Rows are points. A path goes straight from each point to the next, and from the last back to the first. The post is the endless flat space through its rows: a point in 2 columns, a line in 3, a plane in 4, and so on, so that a path can go around it. Count how often the path circles the post. Going back the other way cancels.

Post, one row:
[[-0.3 -3.5]]
Path:
[[-27.8 -20.3]
 [-32.6  21.0]
 [-32.7   3.4]
 [  5.5  18.8]
 [ 32.0  -2.7]
 [  4.5 -35.6]
 [-10.9 -14.1]
 [-24.8  15.3]
 [  5.3   5.9]
 [ 15.5  -2.5]
 [ 15.7 -35.0]]
Times around: 2

Post, 3 rows:
[[ -8.6   6.1  27.8 -16.9]
 [  9.9   7.3   9.6  10.9]
 [ 25.8  -4.7 -34.4  20.0]]
Path (21 x 4):
[[ 22.1 -34.7   3.5 -20.0]
 [ 18.3   2.1  21.5 -23.6]
 [ 23.6  33.9  11.0   4.9]
 [ 10.1  -3.9 -50.7   3.1]
 [-16.0 -13.7  -8.3  24.4]
 [  8.7  -6.5  -1.1  14.5]
 [ 38.0 -19.8   2.2   5.3]
 [ 22.1  15.3  15.3 -35.0]
 [  6.7  26.2 -23.6 -16.6]
 [-16.7  24.5  -5.2 -20.2]
 [ 23.4  27.8 -26.2 -10.9]
 [ 32.2 -13.7 -31.0 -47.7]
 [  5.2 -32.0  23.0  -3.9]
 [  5.3  -1.6   2.9  19.3]
 [-12.0  12.3   8.7  -0.1]
 [ -4.4  36.7   2.7 -14.1]
 [ 19.0   5.0  -5.5  -1.3]
 [ 29.7  -3.2  36.2 -12.9]
 [  2.0 -12.5  18.9   4.2]
 [ 16.8  -9.4 -39.4  22.3]
 [ 12.2 -17.2 -19.1  21.3]]
Times around: 0

Post, 7 rows:
[[ 11.0   3.1 -21.0  18.0 -45.2 -31.6   1.3  11.2]
 [ -6.3   9.3  18.6 -13.0  -7.5  -9.6  24.5  35.2]
 [ 15.0  19.2   4.3 -29.0 -16.8 -16.6  -2.4   6.6]
 [ -5.2 -26.3  16.3  -3.5 -10.6 -11.2  10.7   6.7]
 [  5.7  25.5  -1.8  23.4  16.8  24.1  23.7 -42.9]
 [-14.1 -17.9 -11.0  -6.9  13.5 -11.9  16.0  11.9]
 [-19.6  -4.0  -4.5  48.6  13.8  25.3 -13.1  -9.2]]
Path:
[[-22.9  13.2  15.9 -31.7  21.9 -17.8  18.3  35.3]
 [-39.1 -23.3  -5.4  21.0   3.0 -22.7 -20.1  22.7]
 [ -2.5 -39.8  16.4  27.7 -15.6 -29.5 -14.2 -17.7]
 [ -8.5 -45.7  -1.1  17.4  -2.1 -19.1  18.7  29.7]
 [  5.5 -14.4  -8.6   7.2 -13.6   9.6   6.0 -14.0]
 [ -3.3  -4.7  39.3   3.7 -33.3   4.9  -5.9  -5.5]
 [-27.2  32.2  40.3  -1.3  11.7  10.8  19.1  -0.2]
 [-10.8 -20.4  11.6  49.0 -11.1  -5.7  -8.1  -8.4]
 [-17.7 -14.9  10.1   0.6   0.2 -11.7  44.8 -22.7]
 [-11.6  -8.2  -5.2 -15.2  -6.4   4.1  22.8  11.7]
 [ -8.6 -20.7 -39.9  21.2  -7.4 -21.0  15.9  38.8]
 [ 26.3   3.2 -15.0   3.8 -16.6 -14.1 -34.4 -16.0]]
Times around: 0

Post:
[[ 32.7  15.2   0.9  10.6  -3.4  -8.8  -0.1  -8.3   1.2  16.3  23.4]
 [-13.2   4.5  -0.1  11.1  12.8  38.5  -3.8 -14.3  -5.3  -5.1 -15.0]
 [ 26.5  -1.5 -10.5  -1.2   3.0 -31.4   3.4   1.9  41.2  -3.6  12.9]
 [  7.7  19.3  13.6   5.9 -29.4 -18.2   6.2 -23.2  13.3  -7.5   8.7]
 [-20.0 -32.0  21.2  11.6   0.9  39.1  -2.3  -2.2 -14.9 -20.3 -29.0]
 [ 34.1   6.5  12.2 -12.1  14.7  13.2  22.9   4.5  -5.9  -1.6   1.3]
 [ 13.6  -2.9   7.8  39.7 -27.1   5.1  29.9   1.5  -2.7   0.1 -32.8]
 [-17.7   7.4  11.3  26.6  -5.8  15.2  25.5  23.2 -26.3  -9.5 -27.2]
 [ -2.5  -3.3  13.2  30.4  20.9 -25.0  13.6  -6.4   7.6  18.3 -32.2]
 [ -1.6   2.6  -6.9 -24.7 -48.1 -37.6  -4.6   2.0   4.7  -3.2  -3.9]]
Path:
[[ -9.5  20.8 -18.4  -4.6  17.9 -35.9 -25.3 -14.2 -14.4  30.6 -37.7]
 [ 34.2  -0.3   0.0   6.7  10.0  12.0  33.5 -26.5   4.7  -5.9  -2.0]
 [ 49.5  -9.7  -0.3   4.5  31.0  38.8  15.5  -6.7   1.2  16.8   9.5]
 [-12.6 -15.9  40.8 -13.2  12.8  -1.7 -11.3  -9.0  21.5 -10.1  18.1]
 [-32.4  21.6  31.3 -15.2  -7.7   3.6  -6.7 -21.2 -12.0 -18.6 -16.6]
 [ -6.0 -13.9  26.8  11.8  -7.0 -27.2  -2.0  -9.1   2.7 -16.6 -19.5]
 [  9.8  -5.1  31.5 -19.7  12.1  -9.4   1.7 -42.6  -8.5   4.1   0.8]
 [ 27.9 -26.4   8.1  -8.4   1.5 -27.6   5.9 -20.7   9.1  17.9 -15.6]
 [ 15.7 -29.3  -1.1  -4.3  -3.6   5.5  -2.1  17.9 -11.1 -12.4  -2.0]
 [  2.2 -14.6   5.1   7.8  12.6  -6.9  -8.2   9.1   4.4 -20.1 -24.2]
 [ 25.0   7.7  -7.5  30.6  -9.9  -5.8  45.3   2.3   2.1 -28.1  -3.8]
 [ 17.1   4.3   1.6   8.2 -28.6  26.9  33.3 -31.5  22.1 -17.1 -25.9]
 [ 27.0  24.2  -9.7 -33.3  18.3  29.9  -3.9 -39.3 -31.6  22.1  18.1]
 [ 39.0 -31.5  15.5  29.9  31.1  16.1  -0.9  16.0  -8.0  -8.0 -15.1]
 [-23.1  12.5 -18.1  -9.2 -34.5 -20.7   1.7  16.2  -2.6   6.9 -40.5]
 [ 25.4 -26.3  37.3  22.8   9.9 -23.6  -8.6  -1.4   5.1   0.1 -32.4]
 [ 54.0 -58.3   6.0   7.2  -6.8  -8.2  13.5 -13.5  -3.4   2.4 -26.4]
 [ 35.3  10.5   1.5  29.8  -1.5 -26.7  26.5 -22.1  -0.9  37.1  -9.7]
 [  3.9   3.7  32.2 -35.0 -17.5   0.5   3.2  -1.7  -6.2 -17.0  20.1]
 [  3.0   9.8 -12.1  31.7  -7.2   9.0   8.3   9.7   3.8  17.7 -39.6]
 [ 10.4 -18.0   2.3  19.2  21.1  12.5  17.0  14.0  64.6 -10.0 -13.3]
 [ -1.5 -31.3 -11.5   4.4   7.5 -16.6  -1.9 -25.3  42.9  32.1 -26.3]
 [  6.6   0.3  -8.8   7.9 -18.4  15.8  38.0 -29.8   7.9 -16.1 -14.5]
 [ 42.2   3.5  -4.2  18.0  -3.2   3.3  45.2  11.4  -8.1 -12.6  31.8]
 [-50.0  19.5  25.9   2.6  30.3  14.5  20.1  -5.2 -41.9  13.5 -10.6]
 [ 19.8 -19.6   6.0  -1.5  33.5 -30.1  -0.6  41.5  13.5  43.6  -8.9]
 [ 23.8  28.3 -12.7  -1.8 -31.8   9.0   2.1  -5.2   7.4  -8.7 -18.8]
 [-17.1  -2.6   8.9  11.8  -0.2 -23.9 -16.4 -13.1   2.9 -17.6 -12.8]]
Times around: 2
